Each point is reached from the start by the listed moves, each made once or not at all, plus a little noise. Say if it took an odd or an even number of moves. Then give how often each move was made.

Moves:
(1): [ 55  10 -25]
(2): [ -9  43 -22]
(3): [22 26 31]
Start: [  4 -28  21]
Points:
[21 40 30] => even (0, 1, 1)
[80  9 26] => even (1, 0, 1)
[  4 -29  20] => even (0, 0, 0)

Moves:
(1): [ 28   0 -11  13 -10   4 -13  16 -13]
(2): [10 33  5 -5 -2 -8 11 -2  3]
(3): [13 -1 35  9 15  2 12 -2  6]
(4): [-12  14   1  33   6  11   2  -1  11]
(5): [ -3  -4 -14  13  44 -18  -7  -4  -1]
(6): [ -4   8   5 -16  25  29   0   8   1]
(7): [ 10  -5 -15   1  -3   9  48  -2   2]
(8): [-14   6  12   5  -2  -3  17  31 -16]
(9): [ 3 -4 -8  4 -1 -8 -6 43 34]
Start: [ -6  29  10 -39  18 -29  21  -7  -6]
Points:
[ -6  64  -5 -38  78 -30  86  66  18] => even (0, 1, 0, 0, 1, 1, 1, 1, 1)
[ 47  61  14 -25  87 -12  74   7  -7] => even (1, 1, 1, 0, 1, 1, 1, 0, 0)
[ 14  70 -19  24  51 -43  73  75  15] => odd (1, 1, 0, 1, 1, 0, 1, 1, 1)
[ -7  77  56   8  34 -35  57  61  33] => odd (0, 1, 1, 1, 0, 0, 0, 1, 1)
[ 16  78 -12   1  79 -19   8  53  28] => even (1, 1, 0, 1, 1, 1, 0, 0, 1)
[ 22  40  24  27  24 -13  80  78  20] => even (1, 0, 1, 1, 0, 0, 1, 1, 1)

Moves:
(1): [ 24 -13  -1 -11   8  -3 -14  11   2 -11  -4  -2   9  -2   2  -2]
(2): [ 5 13  8  1 -6  4 -9 -2  4  1  9 -3  0 -3  5 -4]
(3): [ -3  -5   9   6   2  -6 -10   1   8  -9   8   0   0  -8   6   7]
(4): [-1  8  0 15  3  3 -2  7 -3 -1 -9  1 -5 -2  2 -7]
(5): [-10  -1   6   5   7  -8   4  -3   6   6   9  -2  -3   3  -8  -8]
(6): [ -1   4  11  -3  15  12   1   1   7 -12   0   2   2   0  -6   6]
(7): [  2   8   5   2  -5 -10  24  -5  -2  -3   8   6   1  -1   2   4]
(8): [ -1  11   4  -8  -7  -1 -13  23 -10  -1  17  -7   2   6  -2   5]
(9): [ 0  5  4  0 -1  0 -2  9 15 -3 -8  2 -2 13  6 -7]
(10): [  3 -13  10   2  -1   6   6  -3 -10  -1  19   3  -4   5  -4   4]
(11): [  4  -2 -11   0   1   7  -3   4   1  -9  12   0   1   1  -1  -3]
(12): [  1   0   0   3  14 -12  -4  -5   2  -1   8  10   1   7   7   2]
(13): [  4 -10  -3  -2   2   7   2  -4   6   8  -2  -2  21  -4  -2  11]
(14): [ 0  4  2  5 -5 -7 -3 -4 -9 -5  6 -4  0  9 -6  2]
Start: [-11   9   1   2   4  -4  -2  -5  -1   9  17  17   7 -10  -4  -5]
Points:
[-10  18  41  25  26 -18   4 -21   6 -25  95  29   6   3 -10   5] => odd (0, 1, 1, 0, 1, 1, 1, 0, 0, 1, 1, 1, 0, 1)
[ 15  13  14  -4  40   1 -35  36  18 -13  19  22  36   8   4   4] => odd (1, 0, 0, 1, 0, 1, 0, 1, 1, 0, 0, 1, 1, 0)
[ 20   9  14   3  40  -7 -21  28   9 -31  54  25  40 -14   3  17] => odd (1, 0, 1, 1, 0, 1, 1, 1, 0, 0, 1, 1, 1, 0)
[ 16 -13  13   3   9 -11  13  -1   8  -9  56  18  30  13 -16  -3] => even (1, 0, 0, 0, 1, 0, 1, 0, 1, 1, 1, 0, 1, 1)
[-13  14  39  16  19  -1  12 -13  13 -21  82  23   5 -12 -10   0] => odd (0, 1, 1, 0, 1, 1, 1, 0, 0, 1, 1, 0, 0, 0)
[ 23  14  19  11  25  10 -12   7  20 -27  37  19  38 -29   2   9] => even (1, 1, 1, 1, 0, 1, 1, 0, 0, 0, 1, 0, 1, 0)
[-14  22  14  12  39   4 -18  27  24  -5  44  22  25  15  -7  -6] => even (0, 0, 0, 1, 1, 1, 0, 1, 1, 0, 1, 1, 1, 0)

Moves:
(1): [ -9 -10   9  -3 -11  -1   0  16  13 -13   0  -2 -12  11  11  -1   0  11
   9  13   0  -5   4  -7 -12]
(2): [ -3  23   0  -5   3 -10   4   6   3   5   6   5  -4   9  -1   4   4   9
   2  -2  -5  -2  -5  -1  -9]
(3): [ 12 -13 -27   7   1 -12 -13   1   1   0 -11   4 -17  11   2  -8 -13   8
 -13 -28   6  -1   1   5  -3]
(4): [ -8   1 -17 -12   7  -6  -6  -7   6   8   1   6 -18  -5  13  -5   4   1
  12  -7   5   5 -17  -9  -2]
(5): [  0 -12  18   4  22   5  -9   2   0  -2   8  -5   1   8   2  -1  -2  -2
   6 -10   4   6  -1  -6   1]
(6): [  5   6 -11  -4   5 -15 -11  -1  10  -8  -7   5   6  11   5  -1   1 -22
   3   1 -19   5  10 -17  20]
(7): [  1  12 -21   7   7  16  -5   7  -2  11  -7  -4  14  -5   2   6   2  14
 -14  -6  13   8   5  10  12]
(8): [  3  -6   6   4  -1   8  -2   7   9   4  -5   0 -10  -4  -4  -8  -9   2
   4   5  -9   9  14   0  -5]
(9): [ -6  -1   2  -4   1   2  -2   8   3  -1 -15 -21   4 -10 -11   0  -9   5
   1 -20 -14  -9  -4  -7 -14]
(10): [ -1   7  -5  -2  -5   7  -5   2  -2   2  -2  11  -4  -2 -15  15   9   8
   0   6 -12  22  -8  -8 -11]
(11): [  0   2  -4  -1  10  -4  -6   2  -4  -5   2  -8  -2   5   5  -7  -4 -11
   2  -3   4  11   5  -6  -6]
(12): [-17  -4   2   2   2 -12 -14 -21  15   1  -8   6  -8 -15  14  10   4  -1
  -6   1  14 -13  -4  24  28]
(13): [ -7  14  11   8  13  -5  -7 -10  -5  10  -9 -24   5 -15  17  -3  -2  11
 -11   7  13   3   7  -3  16]
(14): [  6  15   1   5  -1   4  15  -8  -4   7  -1  -2   5   9   1   9   3  -5
  -6   2 -11  -2  16 -13 -28]
(15): [ 0 16 -4  3 -9 -6 10  4 12  2 -2 -1  3  3  1  2 12  6  3 12 19  5 -9 -9
 -5]
(16): [  7   0  -4  -3   5  11   8  -7  -8  -2   9  -1   4   3  -2   3   0 -13
  -7 -10  -2   2  -5   3   9]
(17): [  0  -2  -6  11   3   4  -6  12   0  -6  10  -3  -4  -2 -12  -4   4  -3
   6  15  -3   1   6  -7   7]
(18): [  8  -5  -7  13   2  -1   6   7  -7   1   2   2   7   1   0   3 -16   0
   4   0   7   7  -6  -3  -1]
(19): [  5   7   5  15 -17  -4  14   0  -7 -13  -6  -8   6   0   0  -1  -2   0
  18   1  -1 -11   5  -2   5]
(20): [ 12  -2   3 -12   6   2  -2 -11   6 -21  -8  19   6  -3   6   3  -8   8
 -17   0   5 -12   0   5  -4]
(21): [ 23  14  -8   5 -20  -3  -7   2   4 -10   3  -4   8  12   8  -2   6 -11
   8   1  11 -12   0  -5   4]
(22): [  4   9  -3  -2   6  -1  -7 -11  13  -7 -13 -21   7   0   0   4   0   1
   4  14 -19   3   3  -3  -1]
(23): [15 -5  3 -4 10 -4 -5  1 -3 -4 -7 -2  1 -5  6  8 -2 -6  2 16 12  1 14  1
  9]
(24): [  3   8   1   4   1  12  -5  -2  -1  -1 -17  -7   4  17   2  -4  -9  -2
  -3 -13   5 -14   3  -2  -5]
Start: [  8   7  -5  15 -12   3   2 -19  11   2   5 -10  -7   3 -15  -6 -10  -2
   3   9   7  13   2 -16   5]
Points:
[ 20  45 -24  32  18   9 -58 -45  61 -52 -52 -73  17   9  39  -3 -19  -6
  13  -4  19 -30  13 -45  68] => odd (1, 0, 0, 1, 1, 1, 1, 0, 1, 0, 0, 1, 1, 0, 0, 1, 1, 0, 1, 1, 1, 1, 0, 1)
[ 71  29 -43  34  13 -31 -44 -12  38 -56 -49 -66   7  29  24  -6 -49 -18
  -4  26  -1   4  57 -78  -8] => odd (1, 0, 1, 0, 0, 1, 0, 0, 1, 0, 1, 0, 1, 1, 0, 0, 1, 1, 0, 1, 1, 1, 1, 0)
[  7  40 -25  46   6  -1 -23   6  64 -10 -15 -25 -27  -4   0  23  -3  37
  54  67  32  49   2 -36  19] => even (1, 1, 0, 1, 1, 0, 1, 1, 0, 1, 0, 1, 0, 0, 1, 0, 1, 1, 1, 0, 0, 1, 1, 0)
[ 52  35 -71  23  33  -8 -66 -32  38 -16 -53 -42  12   6  14   5 -38  18
 -13 -32   7  40  -8 -58  21] => even (0, 0, 1, 1, 1, 1, 1, 0, 1, 1, 0, 0, 1, 0, 0, 0, 0, 1, 0, 1, 1, 1, 0, 0)
[ 19  95 -41  30  25  -7 -17   4  20  15 -25 -53  16   1 -18  23   7   4
 -10  36   5  58  38 -78  -5] => odd (0, 1, 0, 0, 0, 1, 1, 0, 1, 1, 1, 0, 1, 1, 1, 0, 1, 0, 0, 0, 0, 0, 1, 0)
